Each row of a before or after table is a point. One or more steps were done to the points. Then noise was added and the rows were shuffled. The steps act on columns, c1 being the first. What was done? A step turns or swaps two columns, mirrors them in a line or flattens them onto one, adds a multiple of one to another, or multiplies or shifts one. Angles are multiples of 10 degrees, from the lower column toward the higher: turns from -170 to 170, lines from 10 to 170 but not 90. Use the fewest steps. Two steps may share a column if one is a turn and the other turns, adds or multiplies; they go together, in the order done. Otherwise the lowest column goes first.

Before:
[[5.0,-0.5],
[-2.3,2.0],
[1.9,0.3],
[4.0,2.0],
[2.4,-3.4],
[-1.6,-4.1],
[0.6,4.0],
[-1.0,-0.3]]
After:
[[-3.4,2.4],
[4.0,0.6],
[-4.1,-1.6],
[0.3,1.9],
[2.0,-2.3],
[-0.5,4.9],
[2.1,4.0],
[-0.2,-1.1]]
Steps: swap c1 and c2

Before:
[[3.8,0.8,-3.6],
[-1.2,5.1,3.8],
[3.1,-3.0,-2.6],
[4.4,0.4,-3.1],
[-2.6,1.9,2.8],
[0.6,2.2,-0.8],
[6.0,3.6,0.1],
[4.0,-4.0,-4.3],
[2.9,0.4,-5.3],
[-2.5,0.8,1.4],
[4.8,-0.3,-4.7],
[1.8,-0.4,0.3]]
After:
[[0.3,3.7,0.9],
[-0.6,2.9,-3.7],
[-0.9,3.3,-4.7],
[-0.6,3.9,-2.8],
[-0.3,0.0,-2.1],
[-0.6,-1.0,-3.4],
[0.1,5.2,-0.7],
[0.5,4.9,2.3],
[0.7,8.1,3.6],
[0.1,2.6,0.5],
[0.2,6.6,1.2],
[-0.4,3.4,-2.4]]
Steps: flatten c1 and c3 onto the line at 80 degrees; shift c2 by 3.0

Before:
[[3.3,-2.6,-3.1,1.2],
[-2.4,-0.4,0.8,0.3],
[-1.3,-0.3,-5.0,-2.1],
[0.2,-1.4,1.3,2.9],
[-2.9,-1.7,-3.3,-0.5],
[3.4,1.0,0.6,4.2],
[-3.5,-3.8,-1.0,4.7],
[-3.6,-1.9,-3.2,3.3],
[1.7,2.9,3.4,2.7],
[2.2,0.1,-0.6,-1.1],
[2.0,1.3,-4.6,4.5],
[3.8,2.3,3.0,1.9]]
After:
[[-1.3,-0.5,-4.8,-1.9],
[2.0,1.2,-4.5,4.1],
[3.2,-2.5,-3.3,1.8],
[0.4,-1.4,1.3,3.4],
[-3.6,-3.9,-0.9,6.0],
[-2.9,-1.5,-3.4,-0.1],
[1.6,3.1,3.3,2.1],
[3.7,2.2,3.1,1.2],
[2.0,-0.2,-0.6,-0.8],
[-2.3,-0.4,0.8,0.5],
[3.3,1.2,0.7,3.8],
[-3.7,-2.1,-3.1,3.7]]
Steps: add -0.3 times c2 to c4

Before:
[[-0.5,-1.3,-3.0,-3.7,-3.4,-5.7],
[-1.4,5.9,2.4,-3.8,-0.4,-3.0],
[5.7,3.1,0.3,3.6,2.0,1.1],
[2.0,-2.1,2.9,2.2,3.9,1.4],
[-2.4,2.8,4.8,3.5,1.8,0.9],
[-3.3,3.3,-3.3,-2.2,3.2,-0.3],
[-2.8,1.4,-2.1,1.2,-2.1,1.8],
[3.7,-1.7,5.0,0.5,3.9,2.5],
[0.3,-0.1,1.6,1.1,-0.6,0.6],
[3.3,-1.1,-3.9,0.6,0.6,0.0],
[-1.7,-3.6,-2.4,-4.1,-4.4,-2.6],
[-2.0,-1.2,1.9,0.7,1.2,4.0],
[-0.9,2.2,-2.1,2.5,0.8,2.6],
[-2.8,-2.7,3.0,-2.0,-4.9,3.1]]
After:
[[-2.1,4.9,3.1,-3.4,1.4,0.2],
[0.2,6.0,0.9,-2.8,-0.6,-1.1],
[-1.4,11.9,-1.1,-7.7,-0.5,-3.7],
[5.7,9.2,0.7,-0.4,2.1,0.3],
[-0.7,4.7,-4.5,-7.8,-3.2,-0.4],
[-3.3,9.4,-1.4,-6.1,3.2,2.8],
[-1.6,2.4,-2.4,-8.2,-4.4,0.8],
[-0.8,8.1,0.7,-1.6,0.7,3.2],
[1.9,3.8,1.8,-1.6,3.9,-1.8],
[3.4,4.8,-1.2,-3.4,0.7,3.4],
[-2.8,7.6,0.3,-2.8,-2.2,2.7],
[3.9,4.4,3.1,-3.4,4.0,-3.2],
[-2.4,8.7,2.3,-0.4,1.9,-3.8],
[-2.7,3.2,3.1,-6.1,-5.0,-1.2]]
Steps: shift c2 by 6.0; turn c3 and c6 by -60 degrees; multiply c3 by 0.7; shift c4 by -4.0

Before:
[[-1.7,1.5,3.6,1.8,-3.7,1.0,2.9,-1.1,0.6],
[-2.1,2.1,1.1,2.6,0.5,-2.4,0.5,0.0,-0.1],
[3.5,4.1,-0.4,-3.7,0.7,-3.1,2.7,4.0,3.3],
[-1.5,5.8,3.4,-1.8,0.7,-0.8,-0.7,1.9,3.7],
[3.1,-4.1,-1.6,0.2,-2.1,2.1,-2.0,-2.9,-1.3],
[2.6,0.2,-0.1,6.5,-4.1,3.3,-1.8,-1.5,-2.3],
[0.2,2.4,4.0,-1.3,1.1,-0.2,2.0,6.0,1.1],
[6.1,-2.9,1.6,4.5,-0.7,1.7,-0.6,-3.4,-0.3]]
After:
[[-7.0,0.5,-2.2,2.9,0.1,-4.3,-0.6,0.1,0.0],
[-6.4,1.1,-6.6,-1.7,-1.1,-2.5,-0.4,1.8,2.4],
[-6.7,2.6,-2.4,1.7,4.1,-0.9,2.3,-1.5,0.8],
[-2.6,-0.3,0.4,6.9,-0.1,1.2,4.4,-1.5,-1.5],
[0.9,2.2,2.0,4.4,-0.4,-0.1,0.7,-3.2,-0.4],
[-1.6,-1.8,-3.7,-3.8,2.3,-5.4,-1.7,4.0,2.6],
[-4.8,3.2,-3.5,-1.5,1.5,-2.3,-1.7,5.8,0.7],
[-2.0,0.2,4.3,-0.1,-1.3,-0.2,2.7,-2.7,-0.7]]
Steps: shift c1 by -5.0; turn c2 and c3 by -110 degrees; turn c5 and c7 by -110 degrees; shift c6 by -2.0; multiply c9 by 0.7

Before:
[[-1.0,2.0,1.5,1.2,2.0,3.6,0.3,1.0,1.3,0.0,1.9],
[2.6,0.5,3.4,1.7,-1.1,-0.2,0.7,0.4,1.4,-0.8,4.7],
[-0.6,-0.4,3.3,0.2,1.5,-1.1,-2.1,1.0,2.4,-0.9,2.3],
[0.1,0.4,-0.6,1.6,1.4,-1.3,-2.6,6.5,2.2,5.3,-0.3],
[-1.3,-5.3,0.6,1.5,-5.8,-4.3,0.4,-1.5,-4.9,3.0,-0.6],
[2.5,-2.7,3.8,1.7,3.9,1.7,1.0,-1.0,2.1,-1.7,2.3],
[2.4,2.2,0.2,3.1,1.4,-2.4,-1.1,5.2,-1.5,3.3,-1.3],
[2.4,1.6,3.0,-0.7,2.4,0.2,-0.2,-2.3,2.4,2.0,1.8],
[1.5,-3.2,0.7,1.9,-4.3,-2.1,-4.6,-0.8,-4.8,1.3,-0.5],
[0.3,-2.3,2.1,0.5,-1.0,-4.1,-2.0,0.7,-7.5,2.9,2.9],
[-0.3,1.6,3.8,4.1,3.3,-0.7,-0.2,-2.2,2.7,-1.0,2.7],
[1.4,-0.5,-0.1,2.7,2.7,0.6,-0.6,-1.8,2.3,0.4,5.0],
[1.4,1.4,-0.3,-0.1,3.0,-1.5,0.3,0.2,1.4,-2.3,2.2]]
After:
[[1.9,-1.3,1.9,-1.3,4.8,0.2,-0.8,2.6,-0.9,-1.4,2.1],
[4.6,-0.1,2.7,3.3,-2.2,-0.1,-0.6,-0.5,-1.1,0.7,2.7],
[2.9,0.4,4.4,1.1,-2.1,-4.2,2.9,-0.1,-1.6,-3.0,0.4],
[-0.4,-0.6,2.3,4.0,-8.5,-2.0,5.9,0.9,-0.8,-1.2,1.3],
[1.7,-1.2,0.8,2.6,4.0,3.5,-1.4,-1.0,-0.2,0.0,-0.9],
[-0.4,4.3,1.9,3.1,-11.7,-4.3,3.1,1.7,-0.7,-2.7,-1.1],
[2.3,-0.9,2.2,0.4,3.1,-1.2,1.9,-1.4,-0.7,0.6,-0.3],
[1.9,-0.8,-0.7,-0.2,5.9,-1.4,-1.1,-0.7,0.2,2.3,1.6],
[2.4,2.9,2.6,3.2,7.8,1.6,0.9,0.5,-0.9,1.7,2.4],
[-0.3,-2.1,-1.2,3.6,2.9,-1.4,1.7,-5.7,0.3,-6.4,0.1],
[5.0,0.0,-0.8,5.3,5.3,0.6,0.7,1.7,0.4,-0.2,1.2],
[-1.3,-2.2,0.3,6.5,3.0,-2.4,-0.5,-4.6,-0.1,-4.1,2.1],
[2.6,-1.2,2.7,8.1,6.6,-0.6,-1.1,2.1,-0.8,1.2,-0.2]]
Steps: swap c1 and c11; turn c2 and c7 by -140 degrees; flatten c3 and c9 onto the line at 160 degrees; multiply c4 by 2; multiply c5 by 2; turn c8 and c10 by -170 degrees
